Every row gives one point. Each copy is the shape, with its points in the same order, turned, moved and blurred by noise. Is it also mirrored, or only turned?

Shape (8 x 3):
[[ 0.52 -0.09 -0.90]
 [-0.13 -0.09 -0.01]
 [ 0.29  0.33 -1.00]
 [-0.50 -0.37 -0.64]
 [-0.13 -0.13  0.23]
 [-0.72  0.37  0.31]
 [-0.10  0.17  0.47]
 [ 0.10  0.20  0.11]]
Copy 1 (8 x 3):
[[ 0.78  0.18 -0.65]
 [-0.13  0.05 -0.06]
 [ 0.57  0.60 -0.81]
 [-0.24 -0.08 -0.78]
 [-0.24 -0.01  0.14]
 [-0.82  0.48  0.11]
 [-0.24  0.26  0.47]
 [ 0.04  0.28  0.19]]
Copy 1 is: only turned
Copy 2:
[[ 0.45 -0.83 -0.75]
 [-0.06  0.08 -0.14]
 [ 0.18 -1.02 -0.25]
 [-0.59 -0.25 -0.68]
 [-0.06  0.32  0.04]
 [-0.73  0.17  0.51]
 [-0.02  0.22  0.42]
 [ 0.05  0.04  0.14]]
Copy 2 is: mirrored

Shape:
[[-0.96 -0.03 -0.39 -0.20]
 [-0.59 -0.04 -0.23 -0.09]
 [-1.01  0.18  0.12 -0.31]
 [ 0.26 -0.77 -0.28 -0.08]
 [ 0.22  0.30  0.66  0.53]
 [ 0.29  0.04  0.09 -0.18]
 [ 0.14  0.31 -0.34 -0.04]
 [-0.24 -0.62  0.40  0.06]]
Copy 1 (8 x 4):
[[-0.86 -0.05  0.13 -0.82]
 [-0.70  0.07  0.16 -0.58]
 [-1.08  0.21  0.43 -0.33]
 [ 0.03 -0.82 -0.17 -0.29]
 [ 0.28  0.53  0.64  0.30]
 [-0.03  0.08 -0.15  0.24]
 [ 0.06  0.38 -0.26 -0.27]
 [-0.27 -0.63  0.52 -0.09]]
Copy 1 is: mirrored
Copy 2, 8 rows:
[[-0.12  0.68  0.25  0.95]
 [ 0.00  0.40  0.15  0.63]
 [-0.29  0.62  0.70  0.65]
 [ 0.87 -0.16 -0.20  0.39]
 [-0.37 -0.51  0.19 -0.34]
 [ 0.31  0.11  0.05 -0.21]
 [ 0.02  0.38 -0.30 -0.02]
 [ 0.39 -0.37  0.51  0.46]]
Copy 2 is: mirrored

Shape (14 x 8):
[[ 0.11  0.06  0.17  0.39 -1.11 -0.16 -0.35  0.10]
 [ 0.41  0.01 -0.06 -0.49 -0.85  0.42 -0.23 -0.54]
 [-0.66 -0.40  0.52  0.05 -0.32  0.24 -0.17  0.11]
 [-0.10  0.15  0.15  0.15  0.05 -0.69  0.17  0.04]
 [ 0.39  0.06 -0.25  0.60  0.28 -0.29  0.06  0.06]
 [-0.91 -0.38  0.48 -0.23 -0.73  0.58  0.03 -0.48]
 [ 0.27  0.05  0.05  0.16 -0.87  0.03 -0.51 -0.37]
 [-0.07  0.07  0.18  0.32 -0.35 -0.09  0.45  0.07]
 [ 0.21  0.28  0.08  0.80  0.29 -0.47 -0.14 -0.10]
 [ 0.09  0.78 -0.28  0.42  0.11 -0.29  0.05 -0.55]
 [-0.82 -0.53  0.16 -0.07 -0.71  0.05  0.17  0.00]
 [-0.17  0.00 -0.72 -0.64 -1.00  0.38 -0.57 -0.51]
 [-0.58  0.01  0.45 -0.28 -0.01 -0.27  0.00  0.23]
 [ 0.37  0.71 -0.09  0.68 -0.05 -0.11 -0.09  0.42]]
Copy 1, 14 rows:
[[ 0.54  0.09  0.71  0.46 -0.89 -0.23 -0.55 -0.24]
 [ 0.56 -0.13 -0.09 -0.08 -0.57  0.55 -0.18 -0.91]
 [-0.30 -0.68  0.51  0.35 -0.50  0.23  0.10 -0.06]
 [-0.25  0.14  0.41  0.04 -0.05 -0.75  0.16 -0.30]
 [ 0.22  0.24  0.29  0.45  0.47 -0.63 -0.27 -0.18]
 [-0.46 -0.58  0.23  0.52 -0.88  0.71  0.32 -0.53]
 [ 0.41  0.03  0.44  0.27 -0.60  0.18 -0.51 -0.67]
 [ 0.04  0.13  0.39  0.52 -0.21 -0.17  0.29 -0.22]
 [-0.05  0.37  0.74  0.36  0.44 -0.60 -0.36 -0.36]
 [-0.27  0.88  0.30  0.23  0.25 -0.18 -0.33 -0.70]
 [-0.37 -0.55  0.12  0.50 -0.93 -0.08  0.24 -0.20]
 [ 0.01 -0.06 -0.54 -0.13 -1.04  0.55 -0.68 -0.68]
 [-0.48 -0.23  0.41 -0.06 -0.22 -0.22  0.36  0.06]
 [ 0.30  0.78  0.63  0.29  0.30 -0.18 -0.38  0.20]]
Copy 1 is: only turned
Copy 2 (14 x 8):
[[ 0.30  0.58  0.04  0.63 -1.16 -0.22  0.22 -0.19]
 [ 0.49  0.47 -0.37 -0.33 -0.83  0.31  0.21 -0.76]
 [-0.28  0.02  0.59  0.11 -0.68  0.29 -0.19  0.03]
 [ 0.11  0.10  0.10  0.38  0.05 -0.58  0.21  0.12]
 [ 0.60  0.17 -0.25  0.69  0.17 -0.04  0.23  0.31]
 [-0.65  0.06  0.49 -0.23 -0.89  0.61  0.21 -0.47]
 [ 0.33  0.57 -0.25  0.42 -0.86  0.10  0.12 -0.58]
 [ 0.20  0.24  0.28  0.28 -0.37 -0.09  0.66  0.14]
 [ 0.35  0.41 -0.04  0.98  0.27 -0.15  0.14  0.13]
 [ 0.06  0.73 -0.48  0.52  0.40 -0.07  0.56 -0.14]
 [-0.45 -0.28  0.34  0.04 -0.96  0.11  0.26  0.00]
 [-0.13  0.35 -1.02 -0.35 -1.11  0.37  0.03 -0.54]
 [-0.27  0.12  0.41 -0.12 -0.23 -0.33 -0.15  0.21]
 [ 0.59  0.92 -0.17  0.67 -0.09 -0.12  0.30  0.56]]
Copy 2 is: only turned
Copy 3:
[[ 0.65  0.04 -0.28  0.36 -0.77  0.13 -0.68 -0.28]
 [ 0.75 -0.08 -0.40 -0.61 -0.48  0.63 -0.17 -0.43]
 [-0.22 -0.15  0.46  0.34 -0.24  0.57 -0.40 -0.58]
 [ 0.04  0.50  0.07  0.18  0.11 -0.37 -0.08 -0.11]
 [ 0.41  0.14 -0.40  0.38  0.69 -0.17 -0.20 -0.01]
 [-0.27 -0.28  0.26 -0.04 -0.71  0.68 -0.16 -1.16]
 [ 0.75  0.01 -0.42 -0.12 -0.39  0.27 -0.69 -0.49]
 [ 0.26  0.09 -0.09  0.46 -0.18  0.05  0.24 -0.36]
 [ 0.37  0.51 -0.25  0.54  0.61 -0.27 -0.35 -0.35]
 [ 0.19  0.80 -0.82  0.13  0.45 -0.06 -0.08 -0.42]
 [-0.52 -0.40  0.17  0.17 -0.75  0.21 -0.22 -0.49]
 [ 0.08 -0.19 -0.86 -0.92 -0.69  0.87 -0.67 -0.30]
 [-0.27  0.43  0.56  0.09 -0.16  0.20 -0.04 -0.13]
 [ 0.64  0.62 -0.44  0.78  0.20  0.22 -0.19  0.13]]
Copy 3 is: only turned
